Every row gives one point. A path goes straight from each point to the next, and from the last back to the first. The post is the endless flat space through its rows: a point in 2 columns, a line in 3, a plane in 4, and so on, so that a path can go around it. Count how often the path circles the post. Going back the other way cancels.

Post (1 x 2):
-0.09 +0.08
Path (23 x 2):
-0.08 -0.45
+0.32 -0.26
+0.19 +0.35
-0.03 +0.79
+0.46 +0.50
-0.31 +0.59
-0.50 +0.16
-0.15 -0.70
+0.42 -0.43
+0.46 +0.31
-0.08 +0.87
-0.32 +0.19
-0.37 +0.37
-0.51 +0.05
-0.37 -0.64
-0.02 -0.33
-0.56 -0.22
-0.36 -0.03
-0.11 -0.54
+0.32 -0.14
+0.11 +0.30
-0.36 +0.68
-0.31 -0.05
Times around: 3

Post (3 x 4):
+0.41 +0.48 -0.36 -0.26
-0.19 -0.27 -0.12 +0.21
-0.37 -0.42 -0.04 +0.02
Path (23 x 4):
+0.34 -0.22 -0.26 -0.22
-0.43 -0.22 -0.49 -0.01
+0.13 +0.31 -0.22 +0.30
-0.48 -0.38 +0.23 -0.42
-0.06 -0.44 -0.09 +0.19
+0.51 +0.50 -0.65 -0.18
+0.07 +0.33 -0.48 -0.17
+0.23 -0.22 -0.26 +0.39
+0.93 +0.66 -0.72 +0.07
-0.58 -1.05 +0.23 +0.88
-0.37 -0.02 +0.21 -0.22
-0.13 +0.31 -0.65 +0.27
-0.36 +0.20 +0.00 -0.55
-0.29 +0.28 -0.34 +0.18
-0.34 -0.19 -0.44 -0.01
+0.14 -0.13 -0.18 -0.35
+0.21 -0.22 -0.46 +0.19
-0.69 -1.02 +0.06 +0.09
-0.11 -0.22 +0.17 +0.18
-0.03 +0.40 -0.08 -0.07
-0.08 -0.06 -0.81 +0.31
+0.50 +0.66 -0.67 +0.09
+0.62 +0.26 -0.75 -0.09
Times around: 1

Post (7 x 8):
+0.10 +0.05 +0.09 +0.24 +0.05 -0.38 -0.35 +0.32
-0.70 +0.11 +0.17 -0.30 -0.43 +0.10 +0.33 -1.31
-0.13 +0.03 +0.19 +0.14 +0.37 +0.11 +0.28 -0.25
-0.28 -0.67 +0.03 -0.05 +0.30 +0.08 -0.02 +0.37
+0.07 -0.13 +0.47 +0.05 +0.08 -0.08 -0.05 -0.13
+0.31 +0.47 -0.07 -0.09 -0.03 +0.17 -0.12 -0.11
+0.14 +0.49 +0.11 +0.11 -0.03 -0.03 +0.24 +0.49
Path (24 x 8):
+0.06 -0.25 +0.62 +0.32 -0.05 -0.17 +0.16 -0.53
+0.06 +0.67 +0.63 +0.19 -0.05 +0.32 +0.23 -0.30
-0.73 +0.38 +0.69 -0.07 +0.20 -0.36 +0.87 -0.20
-0.25 -0.58 +0.60 -0.06 +0.63 +0.32 +0.07 -0.35
-0.01 -0.09 -0.02 +0.14 -0.31 +0.43 +0.17 +0.09
+0.69 -0.19 -0.02 +0.01 -0.73 -0.49 -0.99 +0.16
-0.17 -0.18 -0.21 +0.09 -0.10 +0.42 +0.62 -0.38
-0.60 +0.49 -0.13 -0.22 -0.35 +0.83 +0.48 -0.73
-0.98 -0.34 -0.69 +0.23 -0.63 +0.02 -0.34 -0.06
+0.09 +0.20 -0.38 -0.09 -0.19 -0.20 +0.46 -0.01
+0.40 +0.48 +0.63 +0.09 +0.83 +0.28 +1.02 +0.05
+0.06 -0.05 +0.79 -0.02 +0.05 -0.04 -0.16 -0.45
-0.41 -0.04 +0.19 +0.13 -0.53 -0.41 -0.45 -0.44
-0.17 +0.58 -0.02 -0.01 -0.30 +0.25 +0.04 +0.53
-0.69 +0.31 +0.15 +0.46 +0.08 +0.05 +0.11 +0.43
+0.49 -0.01 +0.20 +0.76 +0.62 +0.41 +0.34 +0.13
+0.25 +0.49 -0.48 -0.47 -0.05 +0.08 +0.42 -0.75
+0.35 -0.69 -0.51 -0.13 +0.55 -0.28 -0.32 +0.10
-0.39 +0.35 +0.62 -0.32 +0.28 +0.01 +0.73 +0.07
-0.36 +0.38 +0.16 +0.44 -0.21 -0.56 -0.87 +0.12
-0.70 -0.01 +0.35 -0.02 +0.26 -0.29 +0.25 +0.19
+0.06 -0.29 -0.07 +0.06 +0.77 +0.81 -0.50 -0.63
+0.14 +0.30 +0.26 +0.65 +0.05 -0.08 +0.31 -0.16
+0.23 +0.46 +0.07 -0.19 -0.74 -0.32 +0.49 +0.19
Times around: 2
